Each row of a before or after table is a point. One or more steps were done to the points. Then noise was added and the rows were shuffled. The steps act on columns, c1 being the first. Name the steps. A step turns or swaps two columns, mirrors them in a line or flattens them onto one, adds a multiple of one to another, or multiplies or shifts one. Angles are multiples of 10 degrees, from the lower column toward the higher: turns from -170 to 170, lines from 10 to 170 but not 90. Use the fewest steps. Two steps may share a column if one is a turn and the other turns, adds or multiplies; they go together, in the order done. Otherwise the lowest column goes first.

Before (11 x 2):
[[6, -2],
[-41, -15],
[60, 16],
[4, 4],
[1, 26],
[19, 39],
[-32, 17],
[-15, -38],
[39, -2],
[28, 31],
[24, 44]]
After (11 x 2):
[[-38, 1],
[48, 47],
[-31, -24],
[7, -2],
[8, 41],
[-11, 31],
[-4, 4],
[-4, 43],
[1, 48],
[7, -45],
[30, 22]]
Steps: turn c1 and c2 by 30 degrees

Before (10 x 3):
[[45, -15, -9],
[-5, 13, 0],
[2, -12, 60],
[47, 15, 2],
[-11, -32, 6],
[57, -10, -14],
[12, 3, -51],
[9, -35, 3],
[-1, 49, 26],
[9, -44, 0]]
After (10 x 3):
[[-19, 1, -18],
[34, 0, -32],
[7, 1, -8],
[53, 0, -26],
[-3, 1, 5],
[-11, 1, 3],
[41, 1, 30],
[9, 0, -4],
[-37, -2, -42],
[39, -1, -21]]
Steps: mirror c1 and c3 in the line at 160 degrees; multiply c2 by 0

Before (13 x 6):
[[-11, -7, 23, 40, -18, 12],
[-27, -8, -25, -27, -35, -1],
[-40, -7, -40, -18, -5, -18],
[-12, 11, 8, -33, -32, 14],
[-28, 20, -1, -4, -31, 11],
[2, 3, -14, -23, -26, -12],
[-24, -21, -17, 26, -25, 5],
[-14, -24, -5, -27, 6, -22],
[6, -28, 17, 36, -14, -17],
[-15, -17, -5, 7, -16, 21],
[0, -21, -3, -26, 25, -20],
[6, 27, -9, -4, 14, -8],
[-36, 22, 23, -15, -21, 4]]
After (13 x 6):
[[-15, 60, -18, -5, 3, -28],
[2, -31, -28, -22, 10, 23],
[7, -36, 12, -1, 11, -5],
[-29, 13, -32, -23, -4, -37],
[0, -32, 25, -26, 8, 55],
[7, -19, -13, 41, -19, 54],
[-11, 23, -29, -41, -13, -38],
[-27, 2, -38, -46, 17, 7],
[-11, 32, -14, 33, -26, -19],
[-13, -35, 6, -37, 7, 60],
[-23, 24, -25, 9, 12, 6],
[-40, -38, -12, -45, 40, 41],
[-36, -5, -15, -39, -26, -25]]
Steps: add 0.7 times c1 to c4; multiply c6 by 3; turn c2 and c6 by -130 degrees; turn c3 and c5 by -80 degrees

Before (14 x 8):
[[22, -12, 3, -16, -6, -9, 7, 36],
[0, -36, -15, -10, 14, -8, 12, 6],
[32, -19, -1, -12, -21, -14, -8, -28],
[24, 19, -12, 11, 21, 4, -5, 1],
[10, 2, 21, 5, -16, -20, -4, -18],
[0, 2, 55, 14, -17, 25, -32, -16],
[2, -60, 1, 3, 2, 33, -22, 7],
[-9, 32, 30, 0, 4, -1, -2, 24],
[0, -13, -14, -16, -19, 5, -43, 6],
[3, 10, 1, -19, -19, 6, -4, -11],
[-7, -30, 26, 2, -10, -11, 4, -11],
[24, -14, 21, -18, 13, 5, -10, 15],
[-37, 48, 57, -5, -19, 23, 7, -23],
[2, 33, -13, 10, -7, 4, 31, 17]]
After (14 x 8):
[[-23, 24, -36, -17, -9, -16, 3, 4],
[-6, 2, -2, 8, -16, -18, 12, 7],
[-17, -25, 32, 1, 2, -2, 19, -20],
[-29, 5, -3, -16, -12, 7, 7, 13],
[-6, -17, -26, 2, 22, 9, 9, -16],
[0, 9, 1, -9, -8, -17, -10, -44],
[-1, 59, 1, 33, 9, 3, -25, -4],
[17, 40, -9, 5, 4, -15, 27, -4],
[-57, 23, 21, 25, 0, 17, 32, 14],
[16, -41, 2, -1, -23, 9, 6, -16],
[-18, 27, 14, -9, -13, 2, -16, 14],
[16, 20, -4, -6, 3, -10, -38, -6],
[-24, 11, -5, 1, 19, -22, -11, -25],
[-38, -37, 47, 20, -23, -6, 36, 41]]
Steps: turn c1 and c8 by -150 degrees; turn c1 and c3 by 60 degrees; turn c5 and c7 by 30 degrees; turn c2 and c7 by 140 degrees; swap c4 and c6

Before (13 x 9):
[[-16, -22, 11, -13, -5, 7, 8, -9, 29],
[-19, -19, 13, 8, 9, 0, 8, -14, 18],
[-6, -25, -6, -14, -1, 17, -10, -8, 25],
[4, -9, 20, 4, 21, -3, 19, -18, 14],
[-5, 2, -13, 6, 2, 11, 21, 3, -10],
[-10, -30, 15, -6, 9, 14, 7, 7, 15],
[-8, 9, -10, 9, 0, -2, 12, 17, -12],
[-14, -13, -5, -17, 6, 4, -22, 4, 1],
[4, -25, 16, 5, 1, -8, 6, -7, 27],
[-10, -10, -17, -4, 22, -15, 16, 13, 0],
[-7, -1, -16, 17, 16, 4, 1, 8, 0],
[5, 9, -11, 8, -6, 18, 15, 10, -11],
[-8, -38, 2, -8, -10, 9, -2, -12, 7]]
After (13 x 9):
[[-9, 0, -38, 4, -11, 10, 16, 18, -13],
[10, -8, 39, 8, -15, 0, 11, -15, 18],
[8, -16, 5, -6, 8, 10, 8, 3, 5],
[23, -6, -14, -16, -1, 4, -10, 10, 1],
[-8, -10, 48, 7, -3, -7, 1, -21, 27],
[-13, 4, -35, 8, 1, 18, 12, 35, -10],
[-2, -5, -51, -4, -30, -15, 6, -8, -1],
[6, -10, 32, -11, -4, 7, 16, 1, 28],
[3, -14, 44, -6, -12, 15, 7, 28, 17],
[4, -1, -48, 17, -17, 1, -5, 14, -1],
[-13, -6, 59, 3, -24, -4, -1, -24, 14],
[11, -10, -16, -14, 1, 15, -4, 18, 22],
[-1, 2, -31, 11, -6, -3, 13, 14, -13]]
Steps: turn c1 and c7 by 140 degrees; turn c5 and c7 by -150 degrees; multiply c2 by 0.4; multiply c3 by 3; add 1.5 times c6 to c8

Before (14 x 11):
[[2, -10, -2, -22, -29, 26, -22, 40, -25, 11, -11],
[37, 22, -7, 37, -14, 10, -16, 12, 27, -38, 18],
[-43, -21, -1, -11, 15, 9, -10, -21, -4, -23, -55],
[-2, 7, 10, -17, 22, -12, -25, 13, 6, 6, -15],
[-3, -9, -29, -8, 18, -8, -29, 12, 7, 23, -16],
[-51, 15, -18, -17, -11, 14, -9, 2, -14, -21, 26],
[-25, 2, -19, -32, -1, 27, 22, 40, 18, 0, 46],
[-7, 10, -31, -59, 9, 31, -13, 15, -43, 8, -31],
[7, -10, -4, -22, -4, -6, -34, 26, 5, 3, -14],
[33, 5, -17, -29, 7, -8, -27, -26, 33, 0, 5],
[24, 28, -14, -2, -30, 27, -3, 19, 23, 19, 50],
[-1, 20, -11, -4, -24, 3, 18, -6, -27, -20, -9],
[-20, 23, -5, -26, 5, 19, -28, 29, 22, 29, 7],
[-18, 2, -5, -17, 21, 20, -8, -18, -16, -1, 19]]
After (14 x 11):
[[16, 30, 2, -2, -6, 11, 1, -9, 32, -29, 58],
[21, 4, 20, -36, -4, -21, 14, 36, 24, -12, 2],
[-5, 12, 32, -63, 23, 50, -9, -15, -22, -7, -21],
[-8, -9, 30, -16, 6, -11, 25, -10, 3, -20, -19],
[-8, 2, 17, -23, -24, 14, -32, -47, 33, 6, 39],
[7, -11, -9, -29, 26, 36, 14, -35, -8, -17, 9],
[0, 8, -2, -23, -7, -11, 18, -13, 1, -5, -27],
[-32, 16, 16, -20, -6, 19, 4, -19, -6, 42, 33],
[9, 21, 4, 1, 27, 15, -19, 5, -21, 20, 10],
[-30, -22, 7, -12, 24, 12, 5, 7, -1, 43, -51],
[-24, 23, 6, -33, -7, 4, 15, -33, 28, -20, 2],
[14, -11, 2, -31, 16, -5, 25, -23, 1, -8, -9],
[-20, 2, 13, -18, -29, 25, 0, 10, -4, 13, 6],
[52, 22, 4, 34, -1, -2, 28, 0, 28, 13, 27]]
Steps: turn c1 and c8 by 160 degrees; turn c1 and c10 by 150 degrees; turn c3 and c5 by -160 degrees; turn c5 and c11 by 40 degrees; mirror c4 and c7 in the line at 10 degrees; turn c6 and c9 by 30 degrees

Before (14 x 14):
[[38, 15, 15, 5, 1, 11, -15, 13, -3, -12, 11, 9, -12, 5],
[36, -14, 4, 8, -6, -14, -2, -5, 7, -10, 8, 5, 4, -19],
[-43, 17, -9, 11, 3, -25, 13, -3, 30, 2, -43, -1, 14, -3],
[-11, 8, -2, -3, -2, 22, 15, -4, -1, 4, -21, 9, 29, -13],
[27, -19, 11, 10, -7, 8, -18, -10, 3, 2, -3, -21, 13, 12],
[-17, 24, 8, 3, -8, 2, 30, -11, 11, -19, -8, -10, 21, 3],
[42, 0, -9, 26, 13, 6, -14, -24, 7, -22, -6, 13, -7, -1],
[6, -17, -1, 12, 18, 9, -13, -2, 26, -6, 14, -21, 5, -11],
[13, -23, -23, 8, 0, 0, -15, 10, -5, -24, 5, -16, -9, 8],
[19, -7, -8, -4, -18, 27, 15, -2, 6, 6, 1, -12, -24, 9],
[32, -14, 0, -5, 27, -7, 4, 3, 15, -12, -1, -6, 10, 10],
[-21, 22, -10, 25, 16, -18, 26, 2, 4, 6, -30, -22, 17, -13],
[-25, 25, -21, -5, -10, 0, 18, -12, 6, 22, 0, -6, 23, 8],
[13, -10, -15, 28, -6, 6, 6, 13, 23, -3, -2, -4, 15, 9]]
After (14 x 14):
[[32, -3, 16, -7, 26, 3, -6, 5, -41, 4, 1, 12, 10, 2],
[6, -11, 7, 13, 19, -8, 21, -15, -59, 2, 14, 12, 5, -11],
[-42, -33, 1, -20, 3, -16, -10, 40, -11, -10, -44, -1, 14, -10],
[-18, -26, 20, 4, -9, -2, -25, -3, 23, 14, -8, 12, 20, -16],
[39, -8, 8, 12, 2, -2, 8, 1, 28, 22, 12, -4, -10, 14],
[19, -1, -5, 22, -18, 15, -15, -3, -18, -11, 0, 16, -23, -5],
[42, -4, 31, 15, 13, -22, 10, -18, -11, 1, -5, -14, -8, 11],
[-21, -16, -4, -8, 16, -30, -12, 33, 30, -11, -29, 13, 17, -32],
[-10, -4, -5, 19, -2, 11, -11, 18, 13, -5, -22, -15, 27, -14],
[28, 10, -6, 12, -9, -6, 16, -8, -32, 9, -3, 24, 14, 11],
[14, 19, 38, 2, 1, -8, 14, 6, -29, -11, 4, 18, -8, 8],
[13, -10, 10, 15, -4, -24, -9, 14, -43, -13, -3, 8, 14, 3],
[-24, -21, -20, -1, -9, 5, -16, -13, 32, -30, 0, 9, 24, -9],
[37, 3, 12, -10, -7, -12, 8, -12, -30, 8, 8, -15, 6, -11]]
Steps: turn c2 and c9 by 130 degrees; multiply c9 by 2; multiply c10 by 1.3; turn c3 and c10 by 110 degrees; turn c4 and c6 by -70 degrees; turn c12 and c14 by -150 degrees; turn c7 and c14 by -150 degrees; add -1 times c11 to c8
